Each row of a before or after table is a point. One or more steps were done to the points. Then noise was added and the rows were shuffled. The steps act on columns, c1 being the first. What was done? A step turns or swaps two columns, mirrors them in a line or flattens them onto one, adds a multiple of one to another, or multiplies or shifts one. Angles are multiples of 10 degrees, from the lower column toward the higher: turns from -170 to 170, lines from 10 to 170 but not 90. Use the fewest steps. Two steps may share a column if one is a turn and the other turns, adds or multiplies; they go together, in the order done. Otherwise the lowest column goes first.
(in the rows, 128 means zero)

Before, 14 rows:
68, 125
141, 61
73, 50
171, 182
107, 92
172, 105
92, 183
56, 142
174, 108
172, 124
61, 161
106, 109
120, 113
123, 108
After:
129, 130
134, 128
125, 130
131, 133
137, 128
124, 133
131, 129
135, 126
121, 130
129, 124
127, 130
129, 127
123, 129
133, 121
Steps: multiply c1 by 0; multiply c2 by 0

Before (13 x 6):
79, 118, 75, 82, 142, 116
92, 89, 150, 187, 199, 118
183, 142, 159, 177, 138, 184
80, 111, 125, 153, 188, 178
157, 57, 164, 124, 85, 69
112, 116, 122, 89, 138, 157
165, 90, 99, 100, 121, 94
126, 133, 104, 193, 189, 175
166, 74, 103, 132, 86, 129
110, 86, 116, 107, 193, 161
178, 110, 121, 146, 125, 71
81, 63, 185, 96, 97, 128
66, 45, 161, 103, 171, 118
After (13 x 6):
179, 176, 134, 183, 135, 189
82, 87, 129, 87, 148, 119
166, 68, 128, 101, 116, 97
82, 128, 122, 161, 186, 174
104, 72, 128, 104, 193, 168
173, 122, 125, 145, 123, 74
136, 181, 130, 190, 185, 177
171, 77, 122, 128, 89, 125
105, 89, 126, 85, 138, 162
76, 30, 125, 103, 179, 118
154, 60, 124, 128, 84, 74
91, 128, 133, 190, 200, 114
79, 40, 128, 96, 98, 127
Steps: add 0.7 times c4 to c2; multiply c3 by 0

Before, 12 rows:
145, 133, 106, 132, 121, 127, 112, 167, 152, 97, 206, 147
120, 106, 107, 130, 143, 124, 142, 133, 109, 110, 64, 70
76, 89, 132, 116, 107, 116, 115, 141, 97, 169, 62, 148
141, 129, 160, 154, 154, 96, 95, 102, 145, 94, 215, 133
160, 156, 163, 117, 124, 123, 97, 150, 86, 124, 176, 123
90, 156, 135, 123, 126, 54, 105, 155, 164, 66, 76, 115
148, 89, 167, 130, 124, 99, 168, 150, 119, 150, 51, 175
149, 164, 106, 100, 143, 64, 114, 109, 130, 114, 203, 130
112, 147, 151, 136, 106, 125, 140, 119, 157, 165, 25, 144
38, 193, 146, 154, 111, 74, 190, 140, 140, 72, 88, 116
133, 96, 128, 177, 85, 86, 126, 164, 116, 184, 57, 131
94, 152, 125, 163, 165, 110, 131, 171, 107, 156, 78, 155
After, 12 rows:
143, 128, 129, 114, 124, 158, 98, 163, 98, 123, 69, 129
119, 130, 133, 181, 139, 117, 140, 108, 148, 138, 250, 142
92, 110, 145, 168, 135, 86, 114, 148, 111, 130, 181, 147
119, 122, 129, 159, 128, 124, 145, 137, 106, 129, 211, 69
103, 113, 140, 62, 128, 158, 94, 103, 132, 127, 50, 135
93, 103, 137, 119, 130, 154, 121, 164, 128, 131, 240, 136
83, 158, 99, 114, 129, 175, 117, 108, 127, 135, 21, 133
110, 83, 162, 167, 137, 158, 166, 157, 133, 134, 216, 176
100, 142, 107, 118, 166, 103, 130, 179, 128, 154, 211, 153
31, 151, 97, 125, 90, 80, 194, 131, 143, 99, 188, 116
137, 140, 114, 92, 109, 142, 113, 150, 157, 104, 38, 147
44, 144, 112, 154, 102, 130, 107, 144, 168, 100, 182, 118
Steps: mirror c1 and c6 in the line at 30 degrees; flatten c2 and c3 onto the line at 140 degrees; turn c4 and c11 by 150 degrees; multiply c11 by 1.3; flatten c5 and c10 onto the line at 40 degrees; turn c8 and c9 by 20 degrees

Before, 8 rows:
133, 142, 81, 143, 149, 152, 99, 226, 137, 122, 118, 143, 134, 120, 120, 221, 111, 192, 105, 185, 109, 124, 123, 139
100, 117, 130, 141, 77, 159, 165, 135, 91, 207, 131, 138, 159, 133, 128, 130, 148, 116, 65, 140, 111, 136, 87, 177
112, 143, 142, 74, 80, 157, 198, 99, 90, 100, 114, 218, 118, 94, 113, 151, 138, 127, 77, 120, 99, 141, 158, 74
95, 106, 95, 103, 172, 166, 115, 84, 91, 177, 234, 105, 110, 135, 111, 69, 114, 126, 85, 8, 121, 108, 103, 154
103, 188, 157, 111, 83, 91, 163, 129, 132, 107, 129, 141, 151, 166, 158, 90, 113, 123, 88, 160, 106, 102, 174, 99
101, 110, 160, 151, 87, 160, 117, 102, 226, 110, 103, 93, 116, 176, 188, 60, 208, 153, 116, 38, 172, 102, 134, 158
226, 185, 151, 155, 97, 168, 124, 228, 153, 88, 111, 138, 109, 22, 114, 78, 108, 146, 96, 190, 108, 118, 128, 174
109, 137, 141, 109, 58, 171, 96, 81, 107, 103, 116, 67, 164, 185, 135, 226, 157, 148, 75, 178, 113, 159, 109, 151
After, 8 rows:
102, 187, 159, 110, 82, 127, 164, 128, 131, 106, 129, 141, 151, 164, 160, 91, 114, 123, 86, 160, 106, 103, 145, 99
134, 140, 82, 145, 145, 129, 99, 227, 140, 120, 119, 145, 134, 117, 120, 222, 112, 193, 106, 186, 107, 126, 188, 137
95, 108, 96, 102, 173, 129, 115, 84, 91, 179, 234, 106, 110, 137, 113, 70, 112, 124, 84, 9, 120, 108, 59, 156
225, 185, 151, 157, 97, 127, 123, 229, 152, 88, 112, 138, 110, 22, 113, 77, 106, 148, 96, 189, 110, 119, 93, 173
113, 142, 141, 74, 79, 126, 198, 97, 89, 101, 115, 219, 118, 94, 114, 150, 137, 129, 77, 120, 99, 141, 174, 73
101, 118, 131, 141, 77, 127, 164, 135, 92, 208, 132, 139, 160, 134, 128, 131, 149, 115, 65, 138, 112, 136, 87, 178
99, 111, 158, 151, 87, 128, 117, 101, 228, 109, 103, 91, 116, 177, 188, 59, 208, 152, 117, 38, 170, 102, 88, 158
109, 139, 139, 109, 59, 128, 95, 81, 108, 103, 114, 68, 164, 187, 134, 225, 156, 148, 74, 176, 112, 162, 176, 151
Steps: multiply c6 by 0; add 0.7 times c16 to c23
